Each row is a point. Examples show where two turns around zero, p and q, send a point. Write where each new point lands after one turn and then the other. Backwards means that the second turn is done in reverse. Each puzzle has new turns, and all numbers are rounded.

Turn p:
[ 1.3 -0.1] -> [1.2 0.5]
[-2.2  3.4] -> [-3.6  1.9]
[ 0.9 -3.2] -> [ 2.3 -2.4]
Turn q:
[ 2.7 -0.1] -> [-0.4  2.7]
[-1.0 -2.3] -> [ 2.5 -0.5]
[2.2 0.1] -> [-0.5  2.1]
[-3.9  2.3] -> [-1.5 -4.3]
Where do these land?
q, then p: [0.5 0.5] -> [-0.7  0.1]
q, then p: [ 0.9 -3.7] -> [2.2 3.1]
p, then q: [ 1.3 -0.7] -> [-0.3  1.4]
p, then q: [-2.7  3.9] -> [-1.2 -4.6]

Turn p:
[ 2.1  3.9 -1.9  1.0] -> [ 3.5  2.6 -2.2 -0.8]
[ 4.1  0.8 -2.6  2.7] -> [5.1 1.5 0.4 1.7]
[-2.8 -2.1 -0.1 -1.5] -> [-2.2 -2.6  1.0 -1.4]
[-2.6 -1.3  2.5  0.1] -> [-3.3 -1.6 -0.5  0.9]
[-0.7 -1.4  2.0 -2.3] -> [-3.0  0.2  1.5 -0.5]
Turn q:
[ 0.5  0.0  1.7 -0.1] -> [-0.8 -1.1  0.9 -0.8]
[-2.7 -0.4  1.8 -0.9] -> [-1.7 -1.3  0.9  2.4]
[ 4.9 -0.9  0.5 -0.5] -> [ 1.3 -1.7 -0.9 -4.5]
[-1.5  2.3 -0.4 -0.1] -> [-1.7  2.0  0.0  0.9]
[-5.0  0.3 -1.8 -2.3] -> [-1.6  0.9 -2.0  5.1]
[ 3.9 -1.3 -1.8  3.8] -> [ 4.6  1.2  1.1 -3.3]
Where do these land?
q, then p backwards: [-3.3 -1.8 -0.4  2.2] -> [ 3.0 -2.1  0.3  2.3]
p, then q: [ 1.1  1.8 -3.8  2.6] -> [ 2.1 -0.1 -2.0 -4.1]
p, then q: [ 1.1  3.5 -1.2  1.5] -> [ 0.7  2.3 -2.3 -2.5]
q, then p: [ 1.3 -0.3  3.4 -2.7] -> [-2.2 -3.2  2.1 -1.0]
q, then p: [-2.7 -2.3 -0.5 -2.7] -> [ 2.5 -3.1  0.2  2.1]
q, then p: [ 2.5 -0.9  2.5 -1.0] -> [-2.0 -1.0  2.9 -1.0]
